Every row gives one point. The last column is the point's height on a tilted bowl or saddle (a function of degree 2), plus a little noise. Along how many of its main directions does it bend up, bend down or stay straight?
(in the rows, 128 means zero)

Points, 10 rows:
[[128  61  81]
 [160 115 114]
 [132 129 131]
 [159 132 118]
 [126 133 126]
 [123 131 127]
 [140  95 121]
 [146 103 123]
 [158 127 119]
 [192 135  63]]
Directions: 0 up, 2 down, 0 straight

Points (10 x 3):
[[113 101 120]
 [135 138 147]
 [188 118 188]
 [124 145 157]
 [ 93  68 131]
 [156 121 150]
 [ 93  99  98]
 [135 132 141]
 [103 133 138]
 [115 140 147]]
Directions: 1 up, 0 down, 1 straight

Points:
[[129 145 129 138]
 [ 99 146  92 132]
 [159 148 105 128]
 [144 137 101 132]
 [184 156 137 135]
 [124 123 177  94]
 [ 98  74 161 107]
 [134 160 185  48]
 [159 136 140 141]
 [139 174  85  95]
 [113 118 123 149]
 [135 107 134 143]
 [145 109 148 137]
 [157  99  95  97]
 [117 125 110 148]
 [114 106 166 113]
 [153 136  96 123]]
Directions: 0 up, 2 down, 1 straight

Points (25 x 5):
[[138 114 137 104 102]
 [ 79 146 146 152 115]
 [154 166 126 134 108]
 [113 107 134 184 146]
 [141 101 106 108  90]
 [107 231 180 132  66]
 [114 150 132 132 110]
 [121 142  99 135  98]
 [ 98 144 113 134 104]
 [137 136 134 134 110]
 [ 98 115 114 150 120]
 [102 112 123 142 122]
 [115 157 160 158 109]
 [124  76 143 145 137]
 [127  65 141  82  82]
 [127 127 134 161 120]
 [124 102 140 173 141]
 [134 172  92  90 109]
 [131 142 143 124 110]
 [149 159 130  79 114]
 [137 142  84 145  85]
 [137  92 145 153 129]
 [111 133  97 137  98]
 [139 139 147  96 103]
 [ 97 159 171 114  93]]
Directions: 1 up, 3 down, 0 straight

Points (48 x 7):
[[138 101 147 143 142 201 156]
 [ 78 105 123 109 149 131 149]
 [129 114 160 116  83 148 167]
 [146 115 100  93 183 109 125]
 [155  98 122 107 157 122 126]
 [111 144 108 107 137 164 154]
 [156 101  79 156 145 109 103]
 [116 174 135 131 125 149 142]
 [113 130 163 170 140 135 163]
 [133 150 131 114  89 140 162]
 [127 128 141  96 126  85 159]
 [125 124 153 106 160 111 140]
 [126 120  91 135 112 147 153]
 [108 118 111 156 152 136 133]
 [ 99 144  94 157 190 161 141]
 [118 165  83  87 148 119 170]
 [122 151 123 118 127 150 146]
 [154 149 150 167  64  74 175]
 [165 117 100 148 126 113 129]
 [135 136  89 157 142 110 126]
 [139 143 126 138 110 191 153]
 [153 126 128 149 145 163 136]
 [ 97 102 115 137 160 100 113]
 [186 175  65 145 130 118 203]
 [102 130 150 137  99 109 160]
 [104  91 154 118 179 119 144]
 [101 119 128 120 144 120 138]
 [145  96 127 109 107 104 143]
 [131 134 125 158  95  93 141]
 [154 125 183 165 155 123 160]
 [ 86 116 104 125 126 142 151]
 [119 135 137 134 120 144 145]
 [178 109 121 138 170 124 124]
 [146 142 106 105 151 119 146]
 [ 96 151  81 127 117 127 147]
 [155  73 108 149  88 103 115]
 [172  94 111  74 130  82 154]
 [145 158  86 135 120 156 167]
 [ 87  85 144 174 128  68 138]
 [141 145 117 148 119 116 143]
 [104 110 138 133  88 113 158]
 [128 146 108  85 150 129 154]
 [ 89 114 100 157 120 113 121]
 [187  71 105 151  97  91 102]
 [142 130 127 108 136 146 141]
 [158 108 150 115  56 117 173]
 [ 91 132 183 147 129 146 172]
 [117 120 127 130 127 149 147]]
Directions: 3 up, 1 down, 2 straight

Points, 69 rows:
[[157 140 132 140 110 154 143 115 108]
 [135 165 129 126 103 121 111 107 132]
 [126 144 125 108 181 144 126 149 159]
 [122 142 141 133  95 120 147 132 132]
 [178  79 116 149 131 113 171 138  76]
 [124 111 154 109 153 184 110 139 131]
 [110 108  96 139 174 130 123 121 149]
 [102 157 132 114 112 160  90 141 112]
 [ 92 101 114 132 104  72 105 103 132]
 [136 190 158 157 122  75 115 114 100]
 [ 89 168 122 117 132 129 136 128 127]
 [ 64 164  88  89 132 200 130 126  76]
 [ 93  97 164 154 183 142 127 123 177]
 [133 133 141 113 118  79  69 125 142]
 [111 102  96 141  98 125 154 151 105]
 [128 113  99 140 166 145 113 143 150]
 [110  99 135 133 100 164 122 105 105]
 [146 133 118 162  88 114 106  94 121]
 [143 103 140 118 112 117  86 164 163]
 [116 174 142 111 131 109 102 175 139]
 [153 162 175 191 119 112 133 137  94]
 [168 107 138  81 103 140  83 131 179]
 [135 145 141 153  87 131  86 107 133]
 [156 119 106  87 167 109 117  88 119]
 [132 104 148 140 111 146 154 124 118]
 [104 120  80 120 119 126  91  98 104]
 [103 115 131 139 128 148 131 164 140]
 [142 113 161 186  88  98 148 132 120]
 [114 120 186 144 113 100 137 160 152]
 [105 104 131 114 137 127 171 113 119]
 [141 145 118 111 117 104 127 104 126]
 [161 172 160 145 104 157 156 126  78]
 [145 106  75 118 159 147  98 181 175]
 [134  68 124 125 136  89 113 114 109]
 [109 136  86 128 113 129 145 179 141]
 [ 84  94 116 157 129 170 168 121 107]
 [143 162 146 133 148 116 120 152 120]
 [119 102 148 172 142 149  98 136 115]
 [ 92  97 171 106 103 167 135 146 109]
 [151 125 132 102 105 119 132 154 154]
 [125 149 110 159  91 105 133 120 136]
 [143 144 137  86  79 155 127 161 143]
 [ 75 145 128 116 132 111 151 132 141]
 [152 109  73 129 139 139 115 185 151]
 [140 111 132 177  99 120 129 141 111]
 [128 123 122 116 149 126 124 136 144]
 [131 150 132 162 118 140 164  89 113]
 [113  82 155 199 147  92 141 142 152]
 [151 131 130 155 118 132 107 114 115]
 [ 73 166 116 109  74 129 143 119 143]
 [122  92 120 137 134 109 138 132 131]
 [217 141 133  84 142 148 128 111 155]
 [126 119 134 114  78 156 121 123 133]
 [105 115 154 102 152 130  84 145 119]
 [120 119 120 162  96  91  71 144 155]
 [147 131 127 132  70 151 116 118 136]
 [ 86  92 128 109  99 149  74 130  83]
 [115 102 116  98  93 153  81  78  98]
 [123  95 143 171  93 173 171 127  79]
 [124 146 158 111  97 121 114  95 136]
 [111 134 140 126  83  68 150 146 177]
 [128 127 112 147 181  75 102 108 125]
 [204 134 132 160 123 145 166 137  49]
 [ 88 104  89 177  84 143 102 111  82]
 [146 145 168 136  99 136 101 111 127]
 [152 118 103 150 152 140 120  95 108]
 [172 125 168 152 136 103 131 145 118]
 [101  90 167 130 138 157 110 140 119]
 [129  98 132 155  88 154 135 156 100]]
Directions: 3 up, 4 down, 1 straight

Points, 70 rows:
[[102 154 123 126 156  90 168 134 113]
 [109 140 112 156 131 148 118 103 127]
 [149 131 155 128 130  84 162 164 130]
 [ 99 120 131  71 125  98 134 151 141]
 [125 110 127 140 118 129 193 104 127]
 [165 137 103 119 146 144 153 128  96]
 [134 139  95 117 103 123 105 129 120]
 [132 118 183 135  89  60 153 157 110]
 [141 181 168 148 107 139 110  88  82]
 [ 97 188 110 111 121 102 164 115 103]
 [162 110 158  99 153 103 118 165 100]
 [150  97 156 130 107 128 189 138 151]
 [170  95 121  81 120 145 123 200  95]
 [156 117  92 166 180 121 201 108  73]
 [172 159 154 145 107 195 132 112  76]
 [152 118 159 129 143 139 135 141 112]
 [152 131 131 162 122 182 121 146  96]
 [109 130 140 111 134 136 149 133 132]
 [ 90 132 114 102 114 159 143 122 115]
 [147  66 139 139 136 118 130 137 120]
 [ 91 127 131 132 107  75 160 165 118]
 [ 97  99  84 149 177 111 134 122 122]
 [113  94 135  97  99  88 135 157 144]
 [142 158 121  97 138 151 119 170  96]
 [124 138 132 108 173 115 116 143 112]
 [112 157 135 113 127 117  86 212 111]
 [126 123 120 137 104 144 197 171 122]
 [124  73 171 116 118 151 120 142 118]
 [154 126 143 106 139 125 100 145 103]
 [108 109 140 154  95 160 131 107 123]
 [101 166 164 113 147  98 138 134 126]
 [120 154 151 134 152 154 146 112 115]
 [145 134 145 114 118 128 141 123 126]
 [127 180 123  74 166  98 142 132 101]
 [125  97 153  84 178 136 122 151  95]
 [113 107 159 105 166 178  78 153  73]
 [164 131 160  93 173 126 140  79  47]
 [ 99  81 139 149 113 104 101 122 135]
 [139 156 138 133 120 132 141  90 108]
 [133 154 174 106 125 141 103 152 101]
 [ 88 162 123 130 137 145 155 143 116]
 [100 134 142 118 136 178 137 112 109]
 [184 152 112  85  96 146 104 153  96]
 [120 138 129 135 122 145 148 177 117]
 [159 134 116 154 165  98 154  70  70]
 [132 166 182 147 112 113  92 125  91]
 [158 165 164  93  99 111 101 120 100]
 [135 131 114 119  64 137 118 142 127]
 [109 115 147 155  89 160 140 119 120]
 [140 132 105 116 115  93 109  89  95]
 [106 109 163 117 150  68 170 106  94]
 [111 135 140 136 139 156 113 104 115]
 [123 127 130 163  99 126  97 128 129]
 [110 139 134  94 122 174 172 117 119]
 [ 91 132  99  97 135 144 152 147 110]
 [122 124 117 109 115 137 178 136 133]
 [129 125 149 132 130 110 103 160 125]
 [131 135 107  92 153 122 150 150 109]
 [172 120 124 206 152 134 117 163 118]
 [ 98 112 153 171 119 166 133 144 119]
 [112 145 158 181  95 138 137 148 107]
 [162 155 151 163 141 151  86 105  90]
 [156 132 133 126 149  85 131  78  68]
 [ 95 174 138 106  94  85 131 122 115]
 [124 135 158 119 130 115 137 127 126]
 [ 86 145  90 143 151 124 137 111 116]
 [ 71 146 141 106 145  92 129 163 135]
 [124 159 105 109 144 135  85  92  89]
 [114 155 164 157 110 171 138 129 104]
 [113  98 194 117 146 151 141 150 116]]
Directions: 1 up, 4 down, 3 straight

Points:
[[179  90 153 140  83 122 133 155 143]
 [110 125  84 130 118 158 146 212 159]
 [124 121  77 163 129 119 118 107 137]
 [ 91 147 120 128 152 155 142 127 139]
 [100  82 118 139  71 108 111 120 165]
 [101 125 124 116 124 132 112 134 130]
 [ 88 155 158  87 113 144  70 142 168]
 [ 80 112  99  71 141 146 137 100 171]
 [140 133 180  98 110 152  95 127 163]
 [144 142 146 109 157 117 117 152 134]
 [132 136 160 150 119 136 124 132 139]
 [113 148 155 155 120 165  98 141 142]
 [152 107 146 106 100 122 107 119 138]
 [126 118  83 150 130 150 133 165 130]
 [127 106 136 146  97  93  95  91 159]
 [105 122 118 195 147 147 142 128 153]
 [ 84 133 182 129 162 162 157 123 189]
 [118 136 108 119 113  66 121 122 149]
 [135 106 127 134 123 146  98 143 123]
 [181 147 145 112 130 117 107 127 137]
 [130 135 111  79 107 152 189 148 158]
 [124 154  89 108 120 141 122 159 126]
 [151 112 117 160 116 128 147 157 133]
 [123  66  89 119 105 149 132  81 160]
 [136 191 147 166 120 124 145 161 149]
 [119 148  72  81 135 118 135 111 143]
 [142 106 137 105 159 127  99 143 131]
 [132 174 147  92 107 100 142 149 154]
 [152 126 150 109 149 169 127 131 141]
 [120 106 146 108  77 142 119 161 148]
 [ 85 108 159 145 125 116 122 131 157]
 [ 78 108 185 129 127 144  95 118 180]
 [192  74 123 150 132 106 122 156 135]
 [ 83 153 131 104  99 150 130 135 151]
 [161  91 166  62 168  94 109 104 191]
 [110 100 118  98 114 116 101 153 136]
 [ 89 137 149 160 137  90 162 153 169]
 [122 120 119 158 160 101 152 120 148]
 [179  88  87 114 112  74 158 166 155]
 [154 126  63 175 110 106 148 134 153]
 [154 133 110 140 112 141 130  86 137]
 [146  79 120  75 125 111 172 175 152]
 [136 133  87 131 181 155 116  92 147]
 [153 101 111 102 137 150 146 150 122]
 [194 141 107 157 127  57 164 126 178]
 [184  93 118 126 140 120 126 153 122]
 [116 118 103 143 175 144 120  98 143]
 [150  93 131  73 100 142 144 129 138]
 [ 93 135 122 150 142 131 116 128 129]
 [136 111 153  96 105 165  99  93 165]
 [130  89 200 151 150 137 129 134 181]
 [138 106 115 122 152  95 125 140 133]
 [103 135 136 169 108 173 122 108 156]
 [145 133 130  98 159 118 141 143 135]
 [132  67 138 104  68 146 129 128 152]
 [142 153  96 123 119  94 113 133 126]
 [136 187 122 112 158 129 145 107 141]
 [105 130 119 148 134 133  91  93 139]
 [138 112 138 146 143 113 134 116 138]
 [102  91 185 116 159  98 133 164 184]
 [109  78 115 132 148 101 120 150 145]
 [141 133 124  75 113 140 130 127 136]
 [124 150 115 165 135 121 146 132 132]
 [155 163 160 111  85  87 154  97 178]
 [151 107 127 129 149 120 117  86 144]
 [136 137  95 112 113 116  64 115 138]
 [131 119 115 118 126 153 135 112 130]
 [ 79 127  91 140 136  97 112 117 143]
 [119 132 148 104 103 147  75 140 146]
 [ 93 109 128 172 106 122  98  62 181]]
Directions: 7 up, 0 down, 1 straight

Points, 78 rows:
[[181 163 115 106 104 157 152 137 177]
 [171 130 130 155 110  98 143 117 128]
 [ 72 124 115  76 132 125 177 114  92]
 [135 121 156 148 139 112 198 127 147]
 [134 139 119 159 118 131 131 187  80]
 [136  99 119 109 171 153 146 140 124]
 [136 118 119 132 131 111  89 165 119]
 [141 131 132 144 111 129 150  85 155]
 [105 159 124 108 154 191 141 145 121]
 [101 166 176 146 181 100 163  96 121]
 [112 141 138 109  88 110 141  91 157]
 [143  91 149 137  83 102 120 156 135]
 [102 168 119 133 153 120 141 114 171]
 [155 116 148 150 143 116 137 128 139]
 [120 147 143 155 137 104  79 111 150]
 [108 152 128 127 164 127 149 131 149]
 [127 125 112 137  95 109 127  32 125]
 [112 138 161 173  77 111 138 128 141]
 [107 130 137 146 143 164 124 134 123]
 [ 90  61 124 162 142  70 119 115 158]
 [133 118 116 141  93 117  59 135 131]
 [ 75 169 114  89  97 145 115  76 138]
 [105 101 134 158 160  93 123 111 151]
 [183 131 115 141 140 114 121 122 130]
 [145  75 136 107 127 140 152 101 122]
 [ 97 144 116 116 133 115 118  87 163]
 [112 158 108 106 123  98 165  99 159]
 [128 107 138 137  93 149 192 140 141]
 [ 73 117 146 111 127 146 128  94 107]
 [155 124 169 113 133 126 147 137 147]
 [158 118 116 168 124 185 129 121 143]
 [123 174  95 112 111 133 142 136 158]
 [ 65 152 174 178 130 142 152  84 142]
 [138 181 153 144 119 122 113 135 133]
 [146 177 107 169 144  87 105 162  99]
 [132 151 145  80  88 141 142 160 165]
 [133 108  94 128 111 185 136 141  94]
 [173 105 123 117 132 121 121 136 133]
 [128  84 121  81 111 192 137 140  87]
 [157 160 153 147 156 138  68 120 114]
 [166  95 160 135 105 120 124 102 150]
 [ 82 144 120 156 138 123 118  88 173]
 [130 144 143 115 128 165  93 140 124]
 [ 78 141 127 114 100 112 126 178  98]
 [143 120 114  95 113 121  87  83 139]
 [123 142 153 101 149 149 147 123 141]
 [143 138 122  99 157 175 111 113 142]
 [139 106  99 125 126 122 112 120 132]
 [141 122 140 131 143 140 156 142 144]
 [ 98 118 108 194 117 145  92 161  85]
 [144 139  95 158 140  90 165  79 143]
 [125 122 134 119 119 155  71 128 123]
 [135 121  86 134 129  58 122 159  88]
 [143 139 141 160 150 170  95 121 130]
 [129 167 127 120 171 108 110 109 166]
 [112 126 126 153 109 160 167 114 139]
 [ 98 170 153  93 140  96 133 117 161]
 [180 116 116 153 114 172 149 113 154]
 [124 120 113  82 143 181 144 114 115]
 [132 143 141 125 101 133 104 146 133]
 [107 133  95 122 134 116 159 124 135]
 [144 146 113 149 125  94 141 106 146]
 [134 122 144 104 129 120 138 128 145]
 [174 157 110 110 120 160 142 132 170]
 [133 152  77 123 143 177 129 122 150]
 [ 77 135 213 147 166 153 116  93  42]
 [140 130 108 127  83 192 117 134  89]
 [ 93  74 136 114 118 180 107 115  73]
 [ 83 133 128 105 137  98 134 141 136]
 [155  98 104 150 110 139 119 148 113]
 [124 183 149 125 130 139 137 101 165]
 [132 153 147 166  78 124 180 146 134]
 [ 76 171 139 123 173  61 131 124 152]
 [121 112 157  89 123 167 163 168 123]
 [142 122 133 127 134 120 155 133 143]
 [ 76  81 128 146  95  90 164 165  86]
 [160 135 160 117 100 109 138 103 155]
 [157 115 130 145 132 109 130 107 140]]
Directions: 3 up, 4 down, 1 straight

Points:
[[136 146  99 147  94  61 135  85 132]
 [108 112 141 119  90 148 128 111 150]
 [112 132 150 147 140 137 107  70 102]
 [110 134 150 142  73 187 131 107 117]
 [117 139 109  99 159 125 113 100 117]
 [120 110 162  93 139 124 134 120 136]
 [ 99 149 124 131 117 140  96 118 126]
 [139 123 122 141 180  86 139 150  95]
 [142  61  88 163 123 139 142 152 100]
 [148 129 110  54 117 173  88 115 118]
 [126  48 148 128 131  99 138 123 129]
 [122  85 139 127 100 133 131 165 131]
 [107 159 128  80 148 139 122 162 111]
 [137 121 108 123 114  80  81 158 107]
 [126 110 133 150 124 136 115 109 126]
 [147  86 139  97 133 126 130 101 129]
 [ 83 136 139 114 177 140 145 101 110]
 [156 141 125 142 149 130 120 170  97]
 [102 160 158 168 110 151  76 107  83]
 [138 115  92 149 136 162 154 132 102]
 [115 142 126  82 140 168 109 139 119]
 [104 112 121 144  87 148 121 105 134]
 [136 150 151  89 129  90 127  93 136]
 [163 195 116 136 109 103 155 123 107]
 [ 97  97 121  79 172 130 126 125  88]
 [145 128 105 142 129 149 103 120 121]
 [122 152 109 125 119 171 148 126 118]
 [ 92 137 100 127 139 132 158  91 116]
 [102 148 170 139 180 154 125 116 105]
 [139 101 119 149 101 162 167 130 111]
 [ 97 145 151 163 147  98  96 195  69]
 [146 100 142 133 110 103 112 156 131]
 [128 114  99 139 119 103 125 151 133]
 [ 97 123 130 110 112 109 111 121 146]
 [141 154 112  93 173 132 151 127 101]
 [139 105 124 126 138  97  71 155  84]
 [142 132 128 152 172 121 135 148  98]
 [174 121 147 148 125 139 105 130 101]
 [137 127 103 123 131 107 162  68 130]
 [ 96 152 172 130 150 152  57 152  86]
 [ 99 104 138 127 124 134 112 168 114]
 [139 124 120 162 126 122 150 130 124]
 [119 117 111 155 157  68  87 138  82]
 [ 90 159 103 139  90 184 116 155 107]
 [162  95  94 134 162 113 141 186  68]
 [111  95 110 121 145 100 146 165 102]
 [136 143 187 156 127 135 116  91  95]
 [150 128 110  83 104  93 142 116 156]
 [126 112  74 144 142 179 118  64  73]
 [ 98 165 153 144  99 160 121 115 129]
 [144 114 156  97 121 105 112 136 134]
 [111 124 145 181 137 121 182 112 102]
 [ 78 154 134 166 157 106 116  73  93]
 [111 109  98 154 147  74 139 147 116]
 [108  81 201 175  77 143 103 145  99]
 [127 154  88  58 123 139 151 138 111]
 [179 160 129 124 143  78 159 119  98]
 [125 136 120 123  99 111 142  99 157]
 [124 118 114 103 126 138  92 144 123]
 [ 79  89 104  87 116 143  91 144  87]
 [121 124 159 150 126 114 107 141 123]
 [122 149 142 100  71 173 117 108 153]
 [151 124 111 110 101  81 161  69 151]
 [131 133 100 161  94 143 139 164 120]
 [151 129 128 132 157 129 117  86 111]
 [157 155 107 106  65 152 142 134 158]
 [102 145 152 137  81  76 144 123 165]
 [140 163 125  91 138 150 124 145 124]
 [100 156 142 117 128  98 159 128 142]
 [ 72  97 119  80 121 155  87 142  86]
 [142 129 160 135 158 135 172 166  74]
 [131 121 122  88 103 135 114 152 146]
 [113 119 158 160 142 147  72 110  80]
 [125 156 128 116 165 107 120 150 107]
 [181 144 108 137 135 154 121 113 112]]
Directions: 0 up, 5 down, 3 straight

Points, 72 rows:
[[169 117 221 118 107  69 122 149 138]
 [146  84 132 109 158 172 137 118 172]
 [149 122 149 113  90 176  91 156 173]
 [121 117 138 156 112 144 159 140 160]
 [ 82 180  91 122 121 151 123 167 117]
 [ 78 119 113 168 113 141 143 111 150]
 [112 136 148 159 154 113 108 116 119]
 [108 117  93  86 147 120 146  98 121]
 [123  93 136 122 135 126 127 110 143]
 [ 98  97 163 158  81 157 117 126 198]
 [124  98 153  86 130 128 103 105 144]
 [153 124 135 111  67 200 128 151 175]
 [162 154 150 125  98  98 131 199 146]
 [162 163 163 108  83 169 120 148 163]
 [150 154 102 159 163 105  83 105  74]
 [134 172 103 109 105  94 143 111 110]
 [ 99 153  90  90 146 130 114 139 108]
 [104  72 142 140 113  97 167 159 173]
 [115 108  86 107 137  89 149 143 131]
 [151 115 121 121 125 103 121 152 118]
 [ 97 116 139 109 140 127 124  97 132]
 [104 162 105  91 120 103 124 128 111]
 [174 129  87 148 120 102 125 109  97]
 [ 98 105  83 152 105 140 148 109 152]
 [124 182  96 123 166 131 108 128 105]
 [120 122 116 122 119 141 117 158 134]
 [158 111 152  74 165 193 130 133 171]
 [128  77 122 145 162 155 121 134 165]
 [108 121 213  94 138 134  97 146 178]
 [111 100 133 139 146  96 109  93 122]
 [110 141 127 157 132 104 122 125 118]
 [138 101 147 147  65 111 106 105 166]
 [139 117  48 100 152 136 133  65 139]
 [135 167  99 109 118 133 123 116 110]
 [ 94 141 119 160 148  96 166 184 158]
 [161 139 142  99 109 121 121 106 122]
 [180 157 143 124 128 113 160 161 123]
 [110 144 125 105 115 167 138 142 124]
 [138  70 121 103 146 122 148 158 152]
 [118 111 148 161 152 132 104 114 138]
 [119 131 157 128 131 120 171 125 143]
 [176 166 149 101 141 126 118 121 114]
 [115 134 123 162 106 123 135 146 143]
 [188 116 108 120 122 152 119 116 132]
 [144 149 141  99 102 125 116  88 125]
 [131 143 121 119  93 105 115 112 122]
 [161 119 125 126 143 144 106 170 129]
 [127 103 121 155 127 108 135 103 130]
 [116 138 164 121  98  92 105 182 149]
 [129  94 196  69 108 147 106 140 173]
 [147 125  89 150 141 125 140 116 117]
 [111 119 113 128 122 126 102 136 129]
 [187 140  71 114 140 125 156 138 108]
 [114  92 173 210 144 112 120 123 146]
 [158  91 124 171 123 129 151 103 146]
 [120 130 159 158 127 143 142  32 156]
 [120 102 147 147 117 127 129  93 150]
 [136 116 134 148  99 166 110 144 167]
 [113 126 187  88 122 142 115 132 155]
 [117 139 144 124 146 153 133 140 140]
 [113 122 121 124 114 138 134 170 140]
 [ 59 123 126 163 145 115 135 119 137]
 [130 109 146 197 158 159 126 129 160]
 [ 87 130 142  81 102  84 110 108 118]
 [ 85 126 114 105 169 111 146  93 126]
 [117  98 162 150 137 143 119 144 166]
 [ 98 129 156  81 145 149 138 146 131]
 [ 94 100 154 161 133 139 133 113 163]
 [108 141 110 134 135 101 136 141 121]
 [142 105 154 125 103 180  99 118 188]
 [149 130  98 109 145  74  83 128  88]
 [164 143 157 173 180 109 163 117 109]]
Directions: 4 up, 1 down, 3 straight

Points, 70 rows:
[[129 113 109 125  90 125 122 163  97]
 [ 92 144  96 103 131 141 150 142 159]
 [144 186  98 107 102 116 103 141 106]
 [104 130 201 112  90 109 101  71  92]
 [ 94 130 125 113 161 130 128 103 138]
 [112  68 140  71  91 109 181 144 171]
 [159 147 193 120 129 133 177 176  71]
 [129 159 140 103 135 164 139 133 151]
 [141 136 145 148  98 120 133 104 113]
 [118  93 149 147 143 137 107 130  99]
 [121 173 120 113  73 164 139 158 101]
 [179  99  89 118 159 122 151 142 127]
 [161 121 169 133 118 148  96 122 121]
 [130 106  74 132 133 139 101 115 122]
 [154 129 167 102 124 130 105 133 127]
 [ 94 121 141 109 164 121 113 143 145]
 [133 121  67 121 101 138 114 147 115]
 [123 141 106 119 150 103 127 157 162]
 [164 124 134 136 194  59 109 107 131]
 [178 145  93  90 205  76  74 101 169]
 [162 160 151  94  82 111 135  86 110]
 [135 116 121 115 147  95 175 133 127]
 [166  97 127 116 152 160 155 134 121]
 [ 93 117 135 115 108 120  94 111  93]
 [ 81 143 106 110 117 151 139 107 127]
 [149 127 117 152 113  95 139 123 102]
 [ 91 164  91 147 127 126 178 128 136]
 [133 160 119  87 132 134  76 139 144]
 [149  71 200 138  95 172 154 143  35]
 [160 141 134 139 115 174 143 125 130]
 [144 125 101 165 153 182 119  99 152]
 [130 171 117 149 170 158 141 127 197]
 [127 136 145 128 102 178 106 153 102]
 [116 105 132 146 160 130 169 144 109]
 [142 171 175 137 137  98 121 136 128]
 [148 148 124 167 146 120 146 155 135]
 [147 126 128 119  88 137 133 128 118]
 [ 82 149 144 123 148 108 150 160 141]
 [133 165  69 172  88 172 142 100 123]
 [147 116 115 136 115 159 132 134 123]
 [ 83  80 111 144 155 111 157  96  74]
 [134 140 115 119 115 106 112 105 118]
 [184 126 144 134 146  99 101 184 122]
 [143  96 134 126 128 101 117 119 115]
 [132 133  66 141 170 149 125 134 183]
 [119 124 101 100 132 140 143 125 151]
 [103 156 163 110 141 114 113 142 128]
 [110 153 125 110 116  60 193 116 111]
 [121 197  96 121 136 134 136 146 171]
 [152  91 100 124 174 177  97 136 164]
 [156 185 117 135 112 102 125  91 108]
 [ 88 116 125 140 143 137  99 125 112]
 [133 125 143 134 128 139 123 131 125]
 [123 149 125  80  92  83 147 141 124]
 [141  94 122 118 139 150 130 146 131]
 [119  93 126 100  80 124 123 135 119]
 [106 139 108 140  98 122 118 162  95]
 [136 158 124 136 147 105 106 119 146]
 [143 166  69 140 119 137 104 158 138]
 [ 90 112 152 102 152 130  96 162 120]
 [151 123 168 127 155 147 137 182 119]
 [163 137  94 151 121 163  97 162 132]
 [ 68 148 116 133 105 146 136 126 104]
 [136 130 142 145 132 183 135  99 130]
 [140  93 187 127 138  98 117 149  95]
 [101 124 120 117 150 156  79 129 139]
 [168 130 151 100 163 125 156 169 145]
 [161 173 147 142 132 156  91 141 162]
 [109 125 105 114 110 184 115 131 130]
 [123 137 128 139 166  88 163 126 131]]
Directions: 2 up, 4 down, 2 straight
